Each row is a point. To make a cloud, some directions were put in groups of two or more. Within a group, all points are equally far from the middle, so they leave a hole (a ring in 2 directions, a hollow ball in 3). The other directions are filled evenly. Then the cloud was stretched, turned, moved and blurred a little. Count the holes, and give their numbers of directions, smallest first.
(in the rows, 128 means zero)

Cloud, 13 rows:
[[168 114]
 [170 119]
 [140 195]
 [ 84 186]
 [112  84]
 [169 162]
 [156  96]
 [171 154]
 [ 97 195]
 [ 91 192]
 [ 73 170]
 [ 74 117]
 [ 86 188]]
Holes: 1 (2)

Cloud:
[[202 115 122]
 [187 165  98]
 [189 123 177]
 [ 96 194 165]
 [ 95 129  65]
 [194 117 166]
 [175 191 141]
 [191 174 121]
 [ 77 192 133]
 [190 133 176]
 [150  99  73]
 [ 88  86 124]
 [125 196  93]
 [ 56 130 114]
 [108 203 113]
 [177 153  80]
 [117  76 104]
 [ 94  84 107]
 [179 185 116]
 [179  86 123]]
Holes: 1 (3)

Cloud, 31 rows:
[[171 113 177 177]
 [ 90 153 178 103]
 [151 103 127 198]
 [197  75 128  93]
 [176 179 103  72]
 [ 94 108 164  74]
 [195  74  99  88]
 [157 157 116 191]
 [ 96  92  49 104]
 [119 184 168 163]
 [153  67  69  73]
 [ 95  76 163 113]
 [ 89 101  51  99]
 [189  86 171 131]
 [ 63 158 124 139]
 [ 83 120  54  96]
 [161 138 105 192]
 [151  59 139  79]
 [136 169 177  81]
 [175  86  57 126]
 [151 163 139 192]
 [181  64 110  81]
 [189 172  86  98]
 [128 188 122 173]
 [154 111 136 199]
 [166 160  89 174]
 [192 154  73 130]
 [ 60 141  95 133]
 [103  70 163 114]
 [118  64 163 107]
 [141  72  50  97]]
Holes: 2 (2, 2)

Cloud, 74 rows:
[[105 193 139 103 195 158 107  88]
 [140 110 218 171 148 147  88  81]
 [ 80 153  92 158 201 144  99 158]
 [177 124  64 178  91 126 128  91]
 [173 148 184 167 121  88 116 166]
 [128 180  79  71 183  93 106 185]
 [183 175  93 187  90 158 103  78]
 [ 74 146  67  71 103 136  72 127]
 [134 164  40  92 150 139 165 159]
 [ 65 200 147 112  98 106 210 116]
 [145 103 151 123  51  95  97 175]
 [146 115 169 139  79  52 126 109]
 [184 174  72 119 112  79  80  93]
 [ 60 144 140 126 101 210 127 140]
 [152 133 108 123 154  61 197 114]
 [194 170  92 175 161 129  96  67]
 [ 60 180 192 177  97 163 141  69]
 [ 80 198 164  65 103 155 111 116]
 [192 146 112  64 147 121 115  74]
 [ 60 116 186  99 136 142 172  96]
 [ 64 179 154 169  74  85  87 120]
 [156 186  86 174  97 165  90 157]
 [ 66 103 166 126 184 151 169 107]
 [115 215 153 109  64 104  96 163]
 [160 184 158 193  80 175 173  67]
 [ 81 100 124 113  93  69  70 166]
 [118  72  95 168 173 120 149  74]
 [137 124 151 166  90  48 202 120]
 [130 204 147 172 178 158  58 121]
 [166 174  84  88  78 136 146  78]
 [ 52 154 126  88  89  75 118 107]
 [120 195 100 183  94 100  88 168]
 [ 54 175 174 115 161 150 170 188]
 [ 42 110 111 103 129  68 158 144]
 [201 148 122 131 181 163 104 105]
 [182 148 149 123 121 210 129 164]
 [168 142 173  63  63 108 110 158]
 [142  75 106 135 133 196  58 180]
 [159  97 160 149 185 159 153 166]
 [ 56 120  94 221 152 162 137 139]
 [139 192  86 140  77  73 102 142]
 [138  91 174 118 195 119 103 126]
 [171 189 142 131 173 183 126 109]
 [152 101  88 145 175 116 214  95]
 [144  95 135 202 107  98  68  80]
 [119 103 162 169  40 155 137  79]
 [184 129 145 108 168 189 140 136]
 [163 161 119  97  47  94 137 123]
 [164 183 126 194 178 155 165  56]
 [122 204 121 115  50 144 106 170]
 [ 69 117 138 137  99 205 143  82]
 [ 55 165 153 210 163 119 150 155]
 [180 128 103 157  47 124  95  72]
 [141 185  61 121 109 135 174  49]
 [ 50 143  67 174 179  84 166 167]
 [ 56 147 181 191  63 102 122  74]
 [164 119 166 117  94  59  89 168]
 [119 177  70 123 171 194 143 161]
 [181 188 112 102  44 109  86  73]
 [170 126  94 148  84  87  98 198]
 [ 84  90 112 131 160 169 167  49]
 [ 63 199 162 138 127  55 162  64]
 [126  94 197 147 155 173  77 178]
 [ 71 213 180 170  70 103 158  74]
 [ 44 159 151 158  77 172 144 173]
 [ 98 194  90 198 100  51 156  99]
 [114 213 152 177 127  56  73 101]
 [128 203 168 135 137  71 116 178]
 [ 97 135 196 138  56 134  40 106]
 [108  63 123 175 175 187 178 161]
 [139  82  83  78 108 125 143 101]
 [145 196  87 190 148  86  87  85]
 [ 83 169  38 149 157 148 179  92]
 [170 146 121 121 124  42 141  72]]
Holes: 2 (2, 4)

Cloud:
[[177 111 114 120 158  70 143  66 150]
 [176  92  84  69 115 153 149 160  89]
 [132  26 154  62 104 145 127 121 189]
 [171  89 122 146  98 182  79 144  87]
 [134 106 155  72  67 136  64 109  69]
 [142 198 117 143 137 186 131 105 124]
 [202 152 128  82  67 167  84 105 173]
 [177  70 200  93 163 131  80 150 108]
 [171  75 150  43 124 179 175 171 120]
 [126 101 183  37  63 149 142  84 175]
 [195 145 123 102  71 204 144 104  96]
 [132 173 136 186 121 112 134 126 117]
 [159  74 137 158 158 205 115  88 109]
 [139 173 122 142 126  98  87  80  59]
 [ 87 145 115  64  99 119 173 120 112]
 [161  95 171   8 179 188 107 129 106]
 [145 108  79  62 183 155 103  56 119]
 [172 193 131  99 181 113  84  68 120]
 [197  77 168 111 132  92 122 127 162]
 [110 142 181 166 137 158 103 146 178]
 [186 161 130 115 208  94  92 113 113]
 [ 96 107  93  96 152 147  92 167 157]
 [116  98 140  50 214 139 140 120 134]
 [150 102  85  98 214 164 119  47  86]
 [135 196 109 126 127 206 118 116 107]
 [130  37 181 109 145 158 127  94 156]
 [128 139 146 176 122  87 129  87 101]
 [ 83 117  76 142 117 139 118 112 123]
 [184 157 130  68  38 159  90 149 149]
 [160  89 140  89 155  98 197 114 137]
 [143 104 143 113  65 144  47  58 124]
 [143 129 118 165 216 140  87 118  83]
 [104  55 166  89 200 141 122  70 142]
 [161 120 188  72  84 165 177 138 136]
 [108 114 158 161 192 110 132  97  56]
 [125 145 128  23 197 163 137 149 115]
 [137 135 162 167 195 132  56 147 160]
 [ 79 144 123  57  98 120  92  65 148]
 [221 117 124  86 113 170  94  97 134]
 [200 134  98  81  94  88  68 156 147]
 [193 130 182 102  84 117 150 128 172]
 [127 124 142 105 107 124  70 208  57]
 [ 67  81 133  92 182 126 142 122  85]
 [101  97 189  43  89 154 115  67 133]
 [187 161 184 119 111 179  88  81 105]
 [182  82 127 132 144  90 168 101 148]
 [102 130 137  74  77 211 125 129 130]
 [ 76  61 145 101 119  96 167 106  78]
 [173 196 102 140 109 149 143 147  76]
 [169  51 100 143 134  70 136  47 130]
 [133  88  78 102 143 147  88  83 181]
 [162  64 151  17 133 131  40 103 129]
 [116 179 142   7 155 124  69  93 110]
 [168 187 130 154 136 147 178 138  84]
 [125 186 119 126  76 158  58 124 184]
 [176 142 161  99 139 155 127  78 207]
 [145 171 162 172 147 111 111 132  57]
 [203 176 113  82  90 152 105 161  80]
 [171 120 208 141 114 102  58  85  75]
 [175  91 123 137 109 150  40 113 188]
 [120 181 119  23 166 149 121 132  82]
 [192 122 138 147 167  61  73 137 139]
 [126 117 169  94  92 142  89 194  61]
 [ 76 172 133  90 126 173 125 176 117]
 [136 201  91 139 107 143 128 136 108]
 [153 158 173 159 118 141 166 158  73]
 [120  85 104 110  96  67  64 119 103]
 [210  92 102  87 132 190 123 129  67]
 [151 194 155 136 151 185 125 108 137]
 [ 88 170 121  69 126 179 192 165 133]
 [155  24 168 146 117 130 126  48 145]
 [106 192 157  76 124 130 126 178 184]
 [115 159 152  49  93 186 136 152 187]
 [ 97 106 168  75 221  90  62 126  89]
 [177 189  98 111 177 147 135 111  90]
 [184 177 114 114 114 176 102 114 209]
 [140  89  95  93 132 130 117 189  81]
 [194 141 137 127  85 143 159  87  98]
 [107 119 176  82  95 206 113 164 114]
 [148 123 127 109 160 105 200 108 168]
 [141 163  96  47 152 127  74 164 177]
 [108 166 102 129  91 165  99  99 156]
 [167 178 169 133 116  54  84  87 114]
 [159 151 111 111 136  75 136  33 157]
 [128 148  75  59 103 108 149  94 146]
 [138 152 151  49 187 144 109 174 178]]
Holes: 3 (2, 2, 2)

Cloud:
[[ 59 186  83 105 201 110 106 144  55]
 [ 45 109 192 103 150 127 124 156 148]
 [108 217  91 164 169 168 105 149 140]
 [119 137 101  78 197 112 184 158  66]
 [104 110 141 162 188 106 152  52 123]
 [204  79 156 181 173  82  81 111 159]
 [126  71  77  75 155 168 174 166 149]
 [ 95  89 105 145 110 166  57 141 144]
 [ 89 175 142 107  96 118 193  55 145]
 [140 160 133 124 161  55 191 120 180]
 [134 163  65  99 126  51  99 100 142]
 [153 209 143 129 124 138  79 176 163]
 [103  82 124 191 198  61 160 104 156]
 [ 43 113 154 166 122 100 122  71  90]
 [ 93 104 168  62 145 126 174 190 112]
 [151 128 128 114 162 137 168  35 112]
 [106  88 205 155 160 123 110  64 143]
 [ 70 141  98 151 208 144 157 149 216]
 [101 190  87  95 176 139 114 131 226]
 [ 62 172 108 131  45 101 148 214  82]
 [155 162  88 105  59 124 186 106  86]
 [144 144 129 142  22 127 111 108  80]
 [130 122 114 206  76  96 130 145 144]
 [ 85  98  67 177 120 162 135 121 194]
 [106 144 178 161 181  41  95 121 119]
 [155 139 141  87  79 178 131  80 173]
 [ 90 189 166 167 181  76 106 109  74]
 [ 30  91 190 142 112 145 154 129 152]
 [102 157 112  60 127 120  76 177 140]
 [ 34  97  66  86 151 134 116 104 105]
 [ 73 121  52  96 182  26 153 167  92]
 [165 160 108 175 162  64  29 147 138]
 [194 175  73 110 138  92 137 135 142]
 [125 161 150  97 143 161 164 147 231]
 [140  76 114 162 164  95 141 173  61]
 [ 63 147 146  85  99 123  82 105 172]
 [135  80  68 106 195 159  86 123 160]
 [ 83 120  98 174 107 100 131 249 168]
 [ 61 102 211 107 132 155 132 116 129]
 [107 152  50 113 132 180 161 171 143]
 [ 72 139 116  76 208 102 104  77 200]
 [147 145  58 127  95 113 150  86 147]
 [ 98 130 107 194 170 140 102  91 237]
 [ 87  95  86 103 192 123 198 188  69]
 [167 132 122 147 215  88  54 145  84]
 [ 36 166 127 142 102 168  81 145 114]
 [ 90 187 184 187 105 107 140  77  97]
 [173 183 144 163 103  80  99 124 181]
 [126 126  50 184  97 100 105 142  79]
 [110 121  82 117 217  40 127 113  87]
 [ 79 101 165 130 122  54 153 108 210]
 [ 68  75  68  69  91  75 128 106 120]
 [107 197  56 165 125  98 130  94 100]
 [121  83 118 181 131 187 139 112 181]
 [168  86 108  97  94  80 177 181 101]
 [ 64 143 193 153 150 117  78  77 195]
 [185 108 186 171 140 144  86  58 151]
 [178 153  93 172 190 102 164 113 146]
 [ 64  89  36  82  87 130 131 121 140]
 [ 93 170 109  69  93 156  97 135 168]
 [ 96 198  68 116 199 133 114 150 199]
 [124 118  53 118 162 144 189 207 186]
 [148  91 115 151 103 124 133 226 100]
 [111 162  57 132  82 125 156  74 128]
 [139 131 101 144  78 106 110 215 104]
 [125 161 149  73  90 178  58 110 135]
 [ 42  73  80  82 182 137 169 172  74]
 [136 146  30 145 111  88 149 124 125]
 [ 96 135 139 186 144  67  54  84 178]
 [ 58 196  78  80 185  86 146 157  90]
 [166 109  97  90  92  67 113 157  93]
 [121 117  82 157 154 180  72 142 174]
 [167 101 156 157 158  96  71  80  85]
 [ 71 111  80 131 112  78 202 107 181]
 [125 120 109 156 176  53  55 136  78]
 [131 211 111 194 176 107 142 112 127]
 [136 149  42 128 124  88 109  83 143]
 [107 171 160 103  91 167 185 188 142]
 [ 78 204 156 139 115  68  98 143  81]
 [ 94 230 181 149 112 152 138 161 116]
 [103 136 172 110  86 184 174 166 172]
 [ 47  65  25 140 148 122 117 173 189]
 [ 88 102 100  65 130 104  85 195 172]
 [ 56 185 161  87 105 155 156 123 182]
 [ 79 151  95 181 192  46  98 165 123]
 [125 153 154  93 172  46 173 111 126]
 [110 117 112  79 155  84 155  58  66]
 [116 151 149 164  77  76 140 120 179]
 [ 96 108  74 154 194 123  45 105 209]
 [110  67  82 106 200 154 136 172 107]
 [141 171 134 110 196  79 182 187 211]
 [ 96 142  87 146 136 159  50  63 132]
 [100 144 163 197 175  51 110 107 158]
 [184 105 187 103 147 154 107  90 227]
 [ 48 126 110 105  72  74 207 105 129]
 [128 101  33 114  90 108 134  98 131]
 [130 145 101 112  81 129 145  84 197]
 [136  88  95  53 154 131  89 125 183]
 [ 33 116 141 166 109 149 149 194 177]
 [104 109 113  52 202 100 171 182 116]
 [111  35  90  54 161 102 115 131 179]
 [ 37 132 145  83 138  91 147 204 154]
 [151 125  73  91 172 169  83  87 172]
 [ 89  80 146 205 120 135 159 107 192]]
Holes: 3 (2, 2, 3)

Cloud, 87 rows:
[[ 35 137 151 177 132 125  78 183 136]
 [ 84  82 141  89  98 138 147 146 201]
 [ 85 139 245  82 121 111  72 145 174]
 [136 149 154 117 115  59  68 183 122]
 [ 59 179 104 131  65 118  78 130 111]
 [171  93  67 133  96 148 105  77 131]
 [ 95  85 166 200 144 175 103 112 130]
 [114 195 157 152 135  73 125 134 105]
 [122 107 135 172 178 153 108 130 158]
 [141 172 174 103 158 163 126 106 146]
 [136  58 162 180 104  95 146 128 139]
 [138 164 137 154 105  25 133 102  97]
 [104 165 174 137  90 152 113 100 183]
 [100 131 110  85 101  84 204 183 104]
 [105  57 170 156 119 152 129 138  80]
 [119 169 181 174  99 131 132 130 107]
 [131 124 121 154 160 141 134 121 197]
 [115 128 144  91  63  92  99 104 124]
 [151 156 113  85  95  63  98  80 143]
 [172 138 200 120 101 117 125 167 192]
 [ 88 208 198 101 129 133 138 133 119]
 [135 162 112 130 118 135 220 154 189]
 [ 81 132 111 170  79 168 150 119 127]
 [108 132 150 142 144 186 136 158 183]
 [ 64 120 180 105 121 150  41 124  75]
 [140 126 179 127  66 122  92 148 126]
 [ 68 159 211 142  80 161 141  83 195]
 [ 89 127 169  98  74  99  91 136  78]
 [109  78 134 119 102 120 249  88 131]
 [150 155 175 144  85  84  91 120 102]
 [118  79 145  85 158 136 145 140 200]
 [106 176 136 132 125 152 154 153 103]
 [124 105 149 127  86  79 122  96  82]
 [118 163 120 117 118 153 103 111 139]
 [ 79 123 140 154 131 141  65  82 144]
 [ 78 135  76 147 125 109  95  92 155]
 [ 98 100 136  78 147 120 155 128 163]
 [ 97 191 198 121 154 109  58 128 134]
 [ 98 184 149 102 171 108  18 128 121]
 [ 45 110 126 115 119 195 162 178 170]
 [ 73 147 101 146 104 158 127 123  94]
 [131  92 139 122 101 102  86 149 146]
 [ 65 125 106  63 152 146  80 127 142]
 [105  80 185 139 162 159 135 148 141]
 [128 158  83 161 136  43 127 175  78]
 [ 35 119  99  98 121 133 119 117 101]
 [ 34 167 148  86 115 135 127 142 150]
 [ 75 107 184 112 100 115  30 169  88]
 [108 180 152 123  99 175 107 128  81]
 [ 80  51 153 132  66 162 138 121 171]
 [ 66 117 175 132 152  66  73 104  84]
 [147 121  61  84  93 134 135 157 128]
 [ 74 123 240 123 111 124  82 128 108]
 [119 125 109 107  95  47  86 111 155]
 [ 62 130 175 150 162 101  36 116 153]
 [ 95 116 167 123  83  63 105 130 115]
 [145 141 155  68 135  62 115 145 159]
 [ 80  85  82 106 154  64 125 145 113]
 [128 116 133 195  97 118 183  89 184]
 [143  76 153 152 127  70  73 130 148]
 [ 93 106 187  93  92 123 176 114 177]
 [ 81 139 109 137  50 120  71 177 172]
 [109 164 206 139 161 103  69  77 154]
 [149 102 139 186  86 105 124 132  92]
 [135  71  81 134  79 110 182  97 137]
 [120 110 113  46  98 130 113  97 117]
 [150 188 173 128 139  85  59 126 141]
 [ 49 135 171 129 120 121 118  87 192]
 [116 100 132 160 191 181 103 177 152]
 [100 179 113 107  78 178 139 111  93]
 [166 117 101 125  88 140 121  54 170]
 [113 109 151 126 137  43 114 157 116]
 [139 135 100 144  88  89 196 148 107]
 [119 110 136  73 171 106  57 133  74]
 [138 136 165 134 184 133 154  66 112]
 [ 11 138 159 104  74 153  77  95 158]
 [174 117 124 117 123  91 134 133 189]
 [ 84 102 141 182 133 169 134 125 151]
 [160 104 143 112 142  88 204 142 103]
 [ 72 164 103 142 169 108  97 185  87]
 [ 74  82 103  86 114 136  97  50 108]
 [ 30 161 119 126 104 134 101 128  93]
 [116 148 129 138  72  72 151 130 184]
 [148 162 129 135  98  82 153 155  78]
 [ 72 126  66 159  93 149 146 155 168]
 [ 86 174 125  89 133 166 110 132 111]
 [ 86  78 126 102 139  90  83 131 165]]
Holes: 1 (2)
